Each row is a point. Each copy is the shape, with its points in the same order, stretched, turned, moved and blurred by noise. Say if it was mirrored as well.
(in the rows, 128 means zero)

Shape (6 x 2)
[[170 141]
 [122 135]
 [115 107]
 [129 165]
 [154 164]
 [ 64 104]]
Copy 1 (6 x 2)
[[177 121]
 [133 121]
 [118  99]
 [141 154]
 [163 150]
 [ 71 104]]
Copy 1 is: only turned
Copy 2 (6 x 2)
[[169 130]
 [130 134]
 [114 104]
 [136 157]
 [159 156]
 [ 62 118]]
Copy 2 is: only turned
Copy 3 (6 x 2)
[[115  79]
 [115 128]
 [139 141]
 [ 86 113]
 [ 83  94]
 [138 194]]
Copy 3 is: mirrored
Copy 4 (6 x 2)
[[ 95  87]
 [130 133]
 [160 119]
 [ 99 139]
 [ 89 115]
 [179 166]]
Copy 4 is: mirrored

Shape (9 x 3)
[[115  98 107]
 [102 135 104]
 [159 156 153]
 [147 101 106]
 [ 82 107 105]
 [114 125 131]
 [135 101 139]
 [103 219 134]
 [151 152 119]]
Copy 1 (9 x 3)
[[ 81 106 138]
 [ 83 130 103]
 [160 140 122]
 [100 125 160]
 [ 68  97 110]
 [105 110 114]
 [121  98 143]
 [135 171  43]
 [131 155 128]]
Copy 1 is: mirrored
Copy 2 (9 x 3)
[[107 111  96]
 [102 153 102]
 [167 150 150]
 [141 107  92]
 [ 76 129  98]
 [113 134 127]
 [131 103 128]
 [122 231 150]
 [155 156 116]]
Copy 2 is: only turned

Shape (12 x 6)
[[142 171 152 130 102 162]
 [195 105 136 153 130 141]
 [106 140  86 130 137 114]
 [134 141  74 149 137 150]
 [189 102 175 178 179  75]
 [185 123 107 156 114 176]
 [123 142 141 155 110 131]
 [103 144 139  97 132  83]
 [191  99 112 164 144 154]
 [148 107 169 177 161 122]
 [136 124 138 154  91 144]
 [130 166 125 144 100 112]]
Copy 1 (12 x 6)
[[145 150 157 136 108 170]
 [187 120 109 165 113 118]
 [110 118 123 121 185 137]
 [148 112 114 138 183 159]
 [161 157 112 209 130  48]
 [189 104 114 158 132 164]
 [118 126 152 152 129 132]
 [ 98 149 149  99 143  83]
 [190 110  82 183 144 139]
 [126 148 102 201 123  93]
 [134 107 148 152 123 143]
 [132 127 175 127 144 135]]
Copy 1 is: mirrored
Copy 2 (12 x 6)
[[121 154 166 135  93 154]
 [181 109 134 161 117 123]
 [ 95 143  95 120 122 100]
 [118 147  79 142 116 130]
 [180 121 164 184 179  61]
 [167 119 109 162  94 158]
 [106 138 146 158 104 118]
 [ 88 140 153  96 125  74]
 [179 105 104 170 130 134]
 [137 111 158 181 167 109]
 [116 118 146 160  87 128]
 [110 165 141 143  90 104]]
Copy 2 is: only turned

Shape (13 x 9)
[[168 127  74  91 151 145 132 134 106]
 [156 148 108 177  97 133 166 153 121]
 [150  83 148 177 133 175 154 115 152]
 [ 97 152 106 149 148 163 128 102 146]
 [165 125  77 115 117 142 123 170 151]
 [113 136  88 166 167 149 130 165 141]
 [105 106 161 154 120 104 160 151 106]
 [119 104 141 140 138 115  79  85 183]
 [126 125 137 149  87 159 101 138 133]
 [148 157 168 155 173 176 125 142  95]
 [174 131 167  96 112  82 158 151 168]
 [161 121 121 108 161  97 164  82  90]
 [142 158 145 118 165  82 136 135 137]]
Copy 1 (13 x 9)
[[167 127  64  95 123 125 126 140 103]
 [139 172 103 164  89 143 174 146 120]
 [144 105 141 153 127 173 189  95 149]
 [ 92 153 104 144 182 158 150 100 120]
 [137 135  74 115  96 144 139 166 165]
 [121 148  95 140 175 149 165 167 134]
 [118 127 188 149 113 117 160 146  97]
 [109 107 148 138 180 120 110  73 180]
 [104 137 134 149 102 177 100 119 139]
 [166 181 145 131 173 190 144 127  87]
 [152 150 164  68  88  94 153 127 170]
 [169 128 122 103 133  78 164  82  71]
 [137 174 157 106 156  94 148 127 126]]
Copy 1 is: only turned
Copy 2 (13 x 9)
[[172 162  66 102 185 146 144 145 128]
 [146 130 144 140 145 103 185 156 113]
 [133  83 140 174 180 158 146 131 143]
 [ 86 153 109 139 171 137 142  98 138]
 [146 139 102  86 167 140 150 185 151]
 [101 157 100 151 189 107 145 167 145]
 [144  98 101 178 115  85 119 138 116]
 [104  87 135  99 172 131  79  90 170]
 [115 117 145 119 136 151 112 147 114]
 [157 180 136 189 166 138 107 132 124]
 [194 105 120 116 101 104 127 136 191]
 [197 128  71 136 168 104 141  78 123]
 [166 151 105 132 141  77 113 113 169]]
Copy 2 is: mirrored

Shape (18 x 12)
[[119 109 142 202 162 115 122 105 180 132 141 106]
 [115 111 151 166 156 120 133 113 149 131 117 114]
 [114 132  99 128 174 114 120 123 116  52 112 137]
 [153 113 122 117 157 133 113 117 112 139 147 116]
 [117 120 148 103 126 128 147  93 135 137 130 126]
 [167 107 160 128 165 152 111 111 144 101 119 108]
 [183 125  89 108 157 111 169 147 151 148 125 105]
 [131 130 138 142 152 150 137 108 142 149 126 145]
 [119 123 136 100 176 119 119 103 118 143 104 165]
 [131 138 155 103 160 106 124 125 129 124 123 136]
 [121 130 112 103 157 106 108  99 125 146 190 107]
 [134 211 160 212 164 119 238 110 125 133 130 121]
 [123 106 149 112 125 120 130 147 111 146 123 107]
 [150 107 118 134 131 102 109  97 117 129 125 120]
 [121 117 163 116 163 102 143 108 124 141 155 195]
 [130 123 161 113 127 108 118 110 133 124 110 103]
 [136 153 155 105 120 127 102 125 129 136 130 139]
 [120 107  92 113 117 129 109 111 117  76 130 131]]
Copy 1 (18 x 12)
[[133 154 124 188 205 114  84 138 158 129 133 132]
 [128 151 129 157 188 122 111 139 135 130 110 134]
 [100  94 113 138 164 149 146  80 131  92  98 141]
 [148 108 130 117 166 139 127 120 117 157 148 120]
 [146 167 137  99 152 124 128 118 129 136 123 147]
 [174 112 160 136 178 155 104 121 139 123 105 124]
 [172 100  84 113 160 117 171 141 173 156 128 110]
 [139 149 127 138 175 154 126 130 142 159 126 155]
 [124 120 135  98 180 134 131 106 121 166 102 174]
 [122 123 157 111 165 117 140 118 143 146 110 148]
 [116 128 128 102 169 110 121  91 135 159 180 118]
 [134 205 144 208 191 132 233 129 163 146 124 138]
 [130 131 135 104 148 116 131 167 103 140 122 119]
 [147 115 117 140 139 112 114 107 115 146 123 135]
 [126 133 156 117 179 111 144 121 132 154 148 207]
 [137 144 153 114 148 111 117 128 128 136 100 123]
 [118 137 164 108 132 141 125 127 141 160 121 137]
 [114 114 103 119 119 139 117  96 114 103 126 139]]
Copy 1 is: mirrored
Copy 2 (18 x 12)
[[175 101 121 147 147  89 153 174 182 140 155 135]
 [159 104 131 127 153 108 163 167 153 139 128 142]
 [158 128  94  86 149 129 147 156 113  51 103 146]
 [157 118 111 127 158 147 113 124 111 131 130 118]
 [141 113 133  92 130 135 151 113 135 151 116 146]
 [198 110 159 116 147 153 131 135 133 113 118 121]
 [141 140 102 158 167 139 130  86 164 116  86  90]
 [159 132 125 138 150 140 155 137 145 146 126 166]
 [156 118 116  88 178 135 126 122 113 143  99 175]
 [145 143 145  97 162 119 114 131 125 131 103 142]
 [130 127  91  95 156 124 106 126 124 155 172 108]
 [157 206 141 195 171  74 249 148 131 123 138 135]
 [122 116 145 116 142 140 122 141 122 149  94 109]
 [158 102 106 122 120 122 117 125 112 131 110 129]
 [129 122 149 121 176 109 121  99 124 140 138 198]
 [157 112 148  95 123 116 128 142 130 143  99 123]
 [151 158 143 105 116 134 100 142 127 153 109 153]
 [136 112  98  97  94 151 125 131 121  81 113 144]]
Copy 2 is: mirrored
Copy 3 (18 x 12)
[[140  79 139 152 169  93 115 143 159 141 158 115]
 [129  91 148 133 162 108 132 138 125 134 134 118]
 [119 124 107 115 161 123  95 116 103  53 128 148]
 [144 139 142 147 123 125 136  84 117 116 136 112]
 [120 111 155  96 120 124 154  99 111 134 144 123]
 [176 116 164 126 147 133 125 104 121  93 123  96]
 [156 158 102 126 123  96 193 107 154 108 116 115]
 [148 117 147 123 148 138 144 117 126 148 139 147]
 [123 131 163 116 153 118 133  81 103 125 102 166]
 [123 145 169 111 139 104 131 112 110 109 125 133]
 [ 99 149 140 137 119 103 129  66 136 122 176 113]
 [159 152 102 102 213  82 187 190  76 163 202 134]
 [106 126 154 137 109 125 155 124 103 125 111 102]
 [141 107 126 130 107  93 117  92 115 125 124 121]
 [120 127 188 133 131 101 157 103 102 123 154 188]
 [123 117 162 102 124 106 125 116 110 121 121  97]
 [129 151 172 108 104 128 117 119 110 133 135 134]
 [119 102 108 110 101 140 105 101 113  78 137 136]]
Copy 3 is: mirrored
Copy 4 (18 x 12)
[[116  80 150 184 172 124 126 121 192 126 160  97]
 [108  87 157 156 174 118 142 122 151 135 131 106]
 [105 135 107 126 181 114 130 129 131  56 124 132]
 [145 105 118 122 165 139 120 127 114 139 168 122]
 [113 108 151  98 146 135 154  94 135 148 135 123]
 [158  91 173 108 179 155 122 125 136 102 132 107]
 [178 113 106 104 170 109 190 153 142 139 151 100]
 [130 114 139 141 168 147 142 118 144 154 128 136]
 [119 108 123 109 197 122 126 113 129 141 108 149]
 [128 121 160 102 176 107 132 134 129 133 140 137]
 [112 117 114 110 167 120 114 109 139 151 205 120]
 [137 176 181 222 195 107 224  93 135 154 137 112]
 [111 100 151 108 135 114 142 147 105 147 137 117]
 [146  98 123 130 145 108 120 100 122 123 137 108]
 [115  96 150 125 176 109 148 103 141 154 142 204]
 [121 113 166 106 144 105 123 112 129 131 125  99]
 [122 145 155 105 135 130 113 128 134 155 129 139]
 [111 118  99 110 124 132 121 122 132  77 136 132]]
Copy 4 is: only turned

Shape (15 x 12)
[[ 90 171 137 121 125 182 137 108  83 118  90 153]
 [154  96 114 101 106 115 156 163 144 135 144 164]
 [ 98 147 164 141 123 169 129 136 157  83 133 177]
 [ 90 133 174  88 181 125  68 163 156 121  98  91]
 [ 92 127 146 136 162 110 149 105 107 146 120 173]
 [108 101 146 156  96 110 122 142 140 103 129  99]
 [151  90 121 130 120 185  74 162 174 151 161 159]
 [ 78 134  89 145 137 169  87 169  99  72  85  81]
 [156 178 113 148 184 107 103 138 114 165 155 115]
 [133 129 156 132 167 137 118 120 125 111 122 151]
 [111 112  84  94 113 116 152  99 123 117  86 109]
 [100 132 172  99 161 159 142 107 107 151 116 154]
 [ 82 104 122  86 120 165 101 153 156 108 160 111]
 [ 79 146 179 152 166 165 153 153 159  96  88 136]
 [143 131 171 134 177 146 113 122 123 134 152 132]]
Copy 1 (15 x 12)
[[103 166 170 103 143 170 162 109  79 105  95 145]
 [112  91 118  96  89  92 144 126 153 156 151 176]
 [111 145 174 131 121 143 182 155 167  81 142 169]
 [115 131 107  98 143 137  90 194 157  62 119 115]
 [ 85 125 155 148 171 133 125 122  99 131 118 163]
 [113 122 137 151  77 114 123 151 147 107 142  96]
 [ 92  84 125  79 100 195 143 147 192 113 185 154]
 [120 153 112 125  85 179 158 193  75  83 149  67]
 [137 163 111 125 164 168  89 129 126 155 173 112]
 [132 116 159 129 156 141 138 141 128  97 148 146]
 [129  96  86 128 102 125 145 100  85 123  91 132]
 [ 88 129 160  96 184 140 134 108 120 108  97 154]
 [ 76 125  82  91 107 141 147 144 167  72 152 119]
 [118 150 170 137 151 140 182 189 161 104 100 129]
 [126 128 157 112 178 149 123 128 152 102 158 125]]
Copy 1 is: only turned
Copy 2 (15 x 12)
[[ 75 109 128 122 195 122 145 115  90 153 144 103]
 [174 148 124 118 136 126 136 159 164 134 116 163]
 [ 92 133 165 139 157 175 124  98 142 124 131 142]
 [188 121 182 117 206 136  77  82 129  64 123  93]
 [101 138 144 114 155  79 117  89  95 135  94 148]
 [127 133 139 126 115 149  71 146 125 114 116  98]
 [191 139 106 167 162 192 117  90 159 157 116 146]
 [ 91 114  91 168 225 164  70 159 107  93 138  73]
 [160 166 105 168 167  73 118  77  85 101 161 131]
 [139 131 151 145 153 120 137  95 104 109 112 129]
 [117  83 101 106 139  79 127 154 143 113 103  93]
 [135 134 145  86 171 109 145  79  97 135 106 121]
 [150 117  94 105 170 182  92 107 153  95 121 122]
 [ 77 165 186 140 185 145 122  91 136 102 101  93]
 [159 153 144 145 145 136 139  78  82 100 122 128]]
Copy 2 is: mirrored

Shape (15 x 12)
[[131  73 139 143 127 176 142 151 154 143 151  88]
 [ 94 154 138 122 119 179 146 139 129  83 140 133]
 [127 131 149 125  85 141  91 190 126  89 111 118]
 [128  89 121 140 167  96 162 108  90 113  90 164]
 [131 133  52 143 101  86  94 108  94  83 177 123]
 [171 150  59 157 109 127 143 103 150 114  98  92]
 [154 138 149 188 133 160 155 119 155 150 141 138]
 [142 111 109 162 128 176 147 166 154 174 165 123]
 [129 142 149 133 157 143  96 104 101 100 101 147]
 [168 135 101 165 187 169 170 142  94 161  90  73]
 [105 139 151 114 126 166 138 127 101 179 119 107]
 [ 92 120 129 182 123 143 115 179 169 137 156 101]
 [142 115 125 182  83 120  86 154 109 110 119 117]
 [158 157  87 102 149 107 170 136 154 156 160  70]
 [156 159  95  95  93 111  76 123 161 146  85 146]]
Copy 1 (15 x 12)
[[150  70 135 134 118 111 106 156 171 138 154 128]
 [109 133 134 114 136 183 128 146 144  95 149 140]
 [136 129 159  89  98 157  85 152 116 119  93 135]
 [118  98 116  94 186 124 155  88  96 124  96  86]
 [100 137 130 119  72 125 109  83  67 112 176  61]
 [139 150  87 171  92 125 127  96 136 108 116  63]
 [162 142 129 180 146 146 147 133 148 175 135 116]
 [154 106 100 160 117 125 118 172 153 171 166 115]
 [136 149 133 109 172 151  93  90 109 121 110 124]
 [146 125  65 191 190  92  96 166 127  98 103  97]
 [125 137 102 122 151  89  98 144 146 129 143 177]
 [ 98 118 147 156  99 125  94 174 151 173 132 112]
 [131 119 152 136  77 135  92 117  79 147  95 117]
 [141 169  98 136 131  61 137 165 166 102 166  69]
 [159 188  91  83  87 123  84  79 146 156 104 106]]
Copy 1 is: mirrored
Copy 2 (15 x 12)
[[ 99  49 136 144 113 164 118 141 165 105 137 113]
 [109 143 128 167 129 157 126 156 100 107 130  99]
 [155 125 119 136  61 131  96 166 115 116 104 126]
 [131  91 132 116 158 116 181  96  87 126 140 171]
 [182 128  60 147 110  90 113  88 105 153 183 101]
 [125 151  65 140 117 119 166  78 171 114 125 120]
 [111 119 164 182 136 169 134 104 169 137 133 143]
 [106  86 124 165 118 183 122 148 186 136 164 151]
 [149 150 138 129 141 152 105  91  87 108 125 143]
 [110 118 127 132 133 157 170 101 179  41 173 177]
 [ 97 132 167 108  99 175 119 122 133 120 168 125]
 [ 94  85 131 179  93 122  76 156 162 124 144 140]
 [163 106 119 159  54 118  98 104 125 132 131 141]
 [116 134 109 101 144 112 154 138 206 122 176 109]
 [148 176  78  85  97 147 105 106 143 177 100 140]]
Copy 2 is: mirrored

Shape (15 x 12)
[[152  85 122 132  95  66 151 122 122 102  81 106]
 [104 136 147  89 114 114  59 130  77 162 138 140]
 [138  78 105 100 131  95 196 113  96  96 117 132]
 [109 100 117 100 106 154  93 161 132 152 129 130]
 [137 108 136 102 100 155  51 137  90 123 149 120]
 [119 110  94 182 146 127 122 113  77 130  74 145]
 [142 105 155 130 144  98 167 116 138  61 113 121]
 [100 136 119  90 129 112  70 155 130 145 144 126]
 [112 126 158  93  96 122 165 128 127  90  90 102]
 [147 133 156  67 123 155  56 142 114 170 108 148]
 [147  90 161 145 118  89 188 159 118 105 114 139]
 [139 105 123 107  97  89 161 134 135  61  98 170]
 [112 138 145 109  80 148  73 107 118 168 151 150]
 [150 159  99 151 111 129 125 149  67 126 106 129]
 [163 124 116 115 122 104 151 110 141 116 126 120]]
Copy 1 (15 x 12)
[[132 100 103 152 140  72 127 143 152  90 108  78]
 [108 109 164  70 125 117  88 145  90 179 148  83]
 [150 101  91 116 148  83 202 122 149 120  99 120]
 [113  87 149 112  99 141 123 176 125 155 160 113]
 [114 101 177 112 106 142 123 143  66 138 177  81]
 [ 90 134  84 135 154 144 136 140  98 106  66 112]
 [132 138 135 157 170  81 167 113 160  90 124 135]
 [112 104 141  87 116 129  83 143 123 154 180 125]
 [107 126 161 113 118  87 160 137 178 120 114 101]
 [149 114 201  69 128 155  86 172 110 165 141  95]
 [153 133 130 162 146  58 170 153 144 136 103 129]
 [149  99 142 128 118  72 156 109 141  89  92 152]
 [115 101 171 109  95 144  90 112 103 184 138  83]
 [115 162 112 121 100 119 125 146  84 119 108 104]
 [155 130 113 134 132 106 136 114 149 117 133 109]]
Copy 1 is: only turned
Copy 2 (15 x 12)
[[170  75 122 109 115  82 179 167 149 110  84 122]
 [126 120 162  96  92 113  72 137 165 190 114 119]
 [117  60 117 113 140  78 171 154 171  99 136 167]
 [109 114 111 100  88 154 138 147 161 182 117 114]
 [136  99 110 127  75 140  77 127 168 163 126  96]
 [107 103 122 174 153  88 135 165 147 144  51 141]
 [141  69 134 104 143 120 161 126 125  70 111 147]
 [120 144 140  71 109 136 106 143 148 171 127 100]
 [119  81 164  96  79 125 172 133 159  88  97 129]
 [127 119 130  81  96 156  91 106 206 191  95 124]
 [147  48 151 107 137 137 169 183 136 114 109 164]
 [142  91  99  90 107 105 158 161 146  80  97 179]
 [146 150 142 137  66 142 105 115 161 186 118 132]
 [127 117 148 163 126 121 118 194 190 123  83 114]
 [158 117 124 119 134 120 164 135 172 107 126 131]]
Copy 2 is: mirrored
Copy 3 (15 x 12)
[[118  83 137  78  90  92 156 110 148 116  90  83]
 [126 153 117  80 122 147  81 143  79 135 193 136]
 [ 78  49 111  64 132 144 174 114 162 133 110 121]
 [140 123 124 101 113 184  92 148 135 153 143 105]
 [154 133  95  93 104 182  76 138  95  98 157 124]
 [111  84  78 142 126 110 116 104  96 168 115 121]
 [ 67  92 151 113 121 144 162 121 165  90  93 122]
 [111 148 125  97 126 149  74 173 121 132 167  92]
 [ 85 147 140 101  80 165 177 113 142 133 117 118]
 [144 184 126  71 128 170  72 126  94 132 139 155]
 [ 94  79 156  93  99 126 178 168 144 119  73 154]
 [ 79 106 110  83  74 105 148 142 185 103 103 134]
 [161 166 123 102 106 156 104 130 106 141 215 153]
 [126 131  63 124 113 105 144 158  81 137 104 125]
 [120 120 132  92 149 121 156 129 150 107 124 110]]
Copy 3 is: only turned
Copy 4 (15 x 12)
[[143 125 132 149  85  91 136 153 166  92 104  81]
 [141 141 134  90 145 126  36 110 113 143 118 158]
 [140 179  82 134 101  79 164 141 132  72 123  99]
 [117 137 115 105 135 157  91 130 165 157 123 138]
 [166 122 127 110 128 173  57 109 157 137 136 140]
 [130 132  98 199 160 104 105  96 143 130  76 115]
 [149 144 172 144 129 113 174 142 146  54 129  86]
 [118 105 124  90 148 129  65 125 130 137 141 144]
 [119 146 168 110  92 132 134 133 151  73  91  92]
 [153 105 141  60 153 149  68 120 117 159  93 162]
 [146 162 141 152 119 124 157 195 125  94 112  82]
 [132 136 130 144  95 117 142 180 145  46  93 128]
 [142 147 164 109 113 140  60 103 133 166 123 196]
 [129 116  96 165 114 151  92 105  97 120  88 102]
 [138 120 132 123  94 100 152 117 123 102 139 109]]
Copy 4 is: mirrored
